Each row is a point. To make a cloud, some directions were put in groups of two or more. Within a group, all points are equally far from the middle, so they leave a hole (a ring in 2 directions, a hollow ball in 3). The other directions are filled evenly. Then the cloud was stretched, turned, moved and blurred a little. Count the holes, and give their numbers of directions, smallest first.

Cloud (20 x 3):
array([[ 0.09,  0.59, -0.09],
       [ 0.43, -0.17,  0.12],
       [ 0.17,  0.41, -0.23],
       [ 0.34, -0.15,  0.30],
       [ 0.26, -0.57,  0.05],
       [-0.06, -0.48,  0.21],
       [-0.29,  0.06,  0.51],
       [ 0.46,  0.30,  0.16],
       [-0.15,  0.24, -0.32],
       [-0.37,  0.09,  0.35],
       [-0.29,  0.25, -0.16],
       [ 0.30,  0.69,  0.10],
       [ 0.38,  0.38, -0.04],
       [ 0.22,  0.44, -0.18],
       [ 0.12, -0.22,  0.41],
       [ 0.14, -0.38,  0.27],
       [-0.37, -0.21, -0.28],
       [-0.33,  0.41,  0.00],
       [-0.42,  0.26,  0.31],
       [ 0.05, -0.02,  0.61]])
Holes: 1 (2)

Cloud (30 x 4):
array([[-0.01, -0.16,  0.02, -0.20],
       [-0.05,  0.13, -0.21,  0.10],
       [-0.02,  0.26, -0.07, -0.34],
       [ 0.08,  0.60,  0.03, -0.19],
       [ 0.30,  0.27,  0.12, -0.39],
       [-0.08,  0.82,  0.18, -0.50],
       [ 0.70,  0.08,  0.16, -0.02],
       [ 0.02,  0.73,  0.29, -0.21],
       [ 0.27,  0.01,  0.30, -0.51],
       [-0.10,  0.02,  0.15, -0.23],
       [ 0.16,  0.19,  0.07, -0.11],
       [ 0.00,  0.50, -0.32, -0.17],
       [ 0.03,  0.14,  0.20, -0.04],
       [-0.02,  0.30, -0.10, -0.01],
       [ 0.09, -0.24, -0.10, -0.43],
       [ 0.20,  0.03, -0.36, -0.14],
       [-0.46,  0.46, -0.30, -0.49],
       [-0.40,  0.59,  0.06, -0.81],
       [ 0.41, -0.14,  0.29,  0.05],
       [ 0.35, -0.24,  0.16,  0.51],
       [-0.38,  0.32,  0.35, -0.19],
       [-0.10,  0.48,  0.27, -0.22],
       [ 0.93,  0.16,  0.19, -0.10],
       [ 0.46,  0.65,  0.12, -0.32],
       [-0.18,  0.45,  0.05, -0.46],
       [ 0.08, -0.51,  0.08,  0.17],
       [ 0.39,  0.16,  0.13, -0.36],
       [-0.03,  0.42,  0.23, -0.62],
       [ 0.25, -0.02, -0.23,  0.07],
       [ 0.26, -0.02,  0.09,  0.20]])
Holes: 0

Cloud (48 x 6):
array([[-0.37,  0.04,  0.44,  0.18, -0.11,  0.22],
       [ 0.18,  0.65,  0.10,  0.40,  0.57,  0.09],
       [-0.05, -0.20,  0.74, -0.19, -0.14,  0.27],
       [ 0.19, -0.38, -0.62,  0.26, -0.19,  0.08],
       [ 0.55, -0.06,  0.29,  0.03,  0.30,  0.03],
       [-0.34, -0.13, -0.16,  0.41,  0.19, -0.58],
       [ 0.08, -0.16, -0.10, -0.50, -0.12,  0.10],
       [-0.08,  0.27, -0.63,  0.18, -0.45, -0.11],
       [-0.04,  0.44, -0.43,  0.33, -0.28,  0.04],
       [-0.09,  0.09, -0.02,  0.80,  0.14,  0.00],
       [ 0.36,  0.17, -0.39,  0.17,  0.30,  0.33],
       [-0.31,  0.23,  0.24,  0.40, -0.45, -0.24],
       [ 0.15, -0.21, -0.41,  0.11,  0.11,  0.39],
       [-0.13,  0.52, -0.25,  0.04,  0.14, -0.43],
       [ 0.13, -0.49, -0.59,  0.16, -0.10, -0.41],
       [ 0.19,  0.00, -0.10,  0.29,  0.48, -0.30],
       [-0.16, -0.14,  0.60,  0.19,  0.12,  0.46],
       [-0.04,  0.26, -0.21,  0.65,  0.45, -0.01],
       [-0.37,  0.24, -0.15,  0.32, -0.46,  0.02],
       [ 0.20,  0.05, -0.44,  0.16,  0.46,  0.14],
       [-0.02, -0.31, -0.10, -0.29, -0.49,  0.29],
       [-0.27, -0.34,  0.08,  0.18, -0.45,  0.28],
       [ 0.15,  0.47, -0.51,  0.18, -0.05,  0.00],
       [-0.06,  0.26, -0.46, -0.01, -0.15, -0.65],
       [-0.21, -0.55,  0.01,  0.20, -0.64, -0.03],
       [-0.43,  0.14, -0.58,  0.21, -0.35, -0.12],
       [ 0.35,  0.36, -0.40,  0.07, -0.01,  0.19],
       [ 0.20, -0.48,  0.16, -0.40, -0.14,  0.32],
       [ 0.21,  0.47,  0.72,  0.26,  0.06,  0.17],
       [ 0.29,  0.16, -0.47,  0.29,  0.39, -0.25],
       [-0.02, -0.28, -0.26, -0.23, -0.51, -0.36],
       [-0.39,  0.24,  0.04,  0.07,  0.08,  0.32],
       [-0.16, -0.29,  0.29,  0.01, -0.61,  0.08],
       [-0.04,  0.28,  0.33,  0.18, -0.22, -0.42],
       [-0.12, -0.29, -0.46, -0.12, -0.65, -0.06],
       [ 0.41,  0.03,  0.01,  0.32, -0.09, -0.43],
       [ 0.13, -0.60,  0.10, -0.03, -0.34,  0.29],
       [ 0.21,  0.36, -0.60,  0.41,  0.27, -0.31],
       [ 0.39,  0.27,  0.18, -0.30, -0.03, -0.09],
       [ 0.35,  0.03,  0.28, -0.01, -0.57,  0.10],
       [-0.33, -0.01, -0.55,  0.23,  0.30, -0.29],
       [-0.36,  0.05, -0.62,  0.05,  0.08, -0.35],
       [-0.25,  0.60,  0.22, -0.03,  0.35,  0.02],
       [-0.10,  0.10,  0.24,  0.29, -0.66, -0.04],
       [ 0.24, -0.09, -0.45,  0.06,  0.35,  0.17],
       [-0.09, -0.23,  0.46,  0.39,  0.09,  0.09],
       [-0.08,  0.11, -0.38,  0.43,  0.53, -0.18],
       [-0.17, -0.21, -0.52, -0.14, -0.23,  0.10]])
Holes: 2 (2, 3)
